Every row gives one point. Any point is a mix of the corners, with weights that add up to 1. It lies inside the corners' shape when no weight is negative. Say inside or outside, and name the corners with a negative weight.
(in the rows, 128 means zero)

Corners:
(1): [ 90 146]
(2): [195  60]
(3): [129 157]
Points:
[158  96] -> inside
[163  94] -> inside
[100 143] -> inside
[104 136] -> inside

Corners:
(1): [106 120 229  26  99 122  56 177]
(2): [153 147 167 117 105 157 112 108]
(3): [176 162 144 102 240  76 143 142]
(4): [ 75 132 133 123 174 122 105  38]
(5): [180  83 119  70 158 126  90 105]
(6): [144 161 134 168 111 121  51 194]
(7): [ 89 199  94 159 100  76  68  94]
(8): [128 117 106 168 132 111 172  95]
(9): [129 133  47 151 136 175 166 103]
Points:
[133 138 169  96 114 138  97 128] -> inside
[150 145 121 129 114 129 118 149] -> outside (4)
[130 152 145 115 137 117 101 117] -> inside
[103 131 110 124 116 116  86 126] -> outside (2, 3)
[119 133 128 126 119 139 104 101] -> outside (3)
[122 148 174  71 179  98 102  79] -> outside (6, 8, 9)

Corners:
(1): [104 127 108  91 161 155 120 128 147 100 116 136 174  97]
(2): [182 108 149 108 139 131 102 139 112 126 126 136 146 115]
(3): [103 164 143 112 134 107 128 137 148 146 167 119 155 216]
(4): [110  92 121 154 129 161  98 132 139 163  92 145 179 132]
(5): [124  99 100 113  95 109 116 144 166 165 174 107 179 189]
(6): [100 118 124 136 103 109 109 125 150 106 159 137 186 124]
(7): [249 122  95 160 128 112 132 142 111 165 160 138 132 131]
(8): [124 113 130 156 111 108 151 170 152 151 160 112 182 135]
(9): [103 125 112  99 120 162 139 129 107 115  19 136 160 107]
(10): [158 128 149 104 111 160 110 118 158 130  74 126 179 109]
(11): [123 180 115 114 143 122 114 144  79 142  97  64 119 105]
(12): [107 133 114 146  98 138 104 154 152 161 164 161 124 149]
(13): [128 130 116 120 157 156 104 133 127  53 123 100 150 111]
(14): [121 133 128 171 140 109 104 110 150 147 161 133  50 123]
(15): [128 116 139 109 118 162 161 140  97 129 158  80 190 113]
Points:
[141 122 129 120 132 135 111 135 127 123 125 123 154 121] -> inside
[152 122 119 127 120 131 123 136 134 144 135 122 159 139] -> inside
[109 117 132 116 127 153 127 135 135 130 113 122 159 134] -> outside (6, 7, 11)
[169 156 120 107 134 103 120 114 102 150 129  91 109 123] -> outside (4, 8, 12, 13)
[108 122 130 119 122 129 122 135 142 126 121 108 176 130] -> outside (7, 12)
[129 133 123 125 130 135 121 137 123 138 127 113 154 130] -> inside

Corners:
(1): [119 145  64 184 138 130 137 112  93 145 152 163 164 110 143 104 135 145
 141  36]
(2): [137  96 166  72 154 150 181 136  15 158  93  44  61 188 172 249 116 161
 126 180]
(3): [156 122 154 126  95 165 141 132 172  76 104 149 161 142 103  66 120 149
  99 140]
(4): [172  99 117  91 175 117 239 188  76 159 118  51  86 228 148 179 109 170
  91 202]
(5): [144 131 160 128 155 120 140 147  68 136 111  51  79 174 132 147  84 142
  52 116]
(6): [ 84 127 159  98 158 150 141  98 150 156 132 147 180 123 205 126 117 138
 102  43]
(7): [147 157 121 104 101 154 137 155 178 140 126 171 108  84  91  54 142 131
 131 125]
(8): [ 73 141 130 134 101 145 131 158 169 126 146 124 153 122 111 108 112 109
 133 137]
(9): [141 153 102 148 117  98  95 173 131 161 100 185 174  92 153 120 130 125
 120  84]
(10): [122 133 115 138 123 107 170 158 103 113 149 199 144 136 173 147 103  98
 110  45]
(11): [139 124 180 122  77 159 133 178 209 110 155  95 143  83 111  77 150 133
 147  77]
(12): [110 131 115 156 180 145  78 148 153 144 158 186 142 152 220 150 119 131
 119  85]
(13): [101 156 128 125 118  92 111 140 114  89 172 194 154  85 175 127 131 149
  86 121]
(14): [116 203 120 147 108 106 129 126 109 119 143 170 145 132 204 101 103 118
 161  37]
(15): [166 157 187 150 105 140 141 176 129 134 137 104 138  92 126  77 145  96
 116 175]
(16): [113 137 143 176 151  78 124 114 127 140 136 156 130 159 158 128 134 132
  98  72]
(17): [155 180 106 126 200  90 110 164 113 108 125 144 158 111 140 107 163  92
 115 110]
(18): [135 157 157 133 191 151 209 146  84 144  93  74  65 160 150 210  79 170
 131 166]
(19): [131  87 181 107 193  88 187 159  25 158  96  42  51 161 152 158  66 146
 141 154]
(20): [110 110 112 135  92 163 133 182 184  79 107 122 106 116 177  84 165 108
 128 112]
(21): [142 114 129 109  84 130 147 134 189 101 139 101 130  90 137  95 109 107
 125 152]
Points:
[135 138 136 127 140 127 158 157 117 136 122 115 119 139 150 137 115 139
 122 121] -> inside
[130 149 124 135 140 124 142 145 147 127 136 143 144 129 145 121 117 139
 111  96] -> outside (2, 15, 19, 20)
[147 147 135 124 157 128 208 122  64 157 116  96 116 149 116 136 107 126
 142 155] -> outside (5, 9, 11, 12, 13, 20)
[131 134 137 128 123 132 141 145 129 116 127 141 137 131 143 117 119 134
 111 115] -> inside
[128 137 132 138 141 123 144 147 119 128 128 129 123 138 153 130 121 130
 113 103] -> inside
[117 144 131 128 140 141 134 141 134 118 139 114 151 127 157 122 132 132
 117 115] -> outside (7, 9, 10, 16, 19)
[117 129 140 114 135 143 152 145 133 118 135 129 130 123 166 123 123 132
 131 116] -> outside (5, 9, 16)
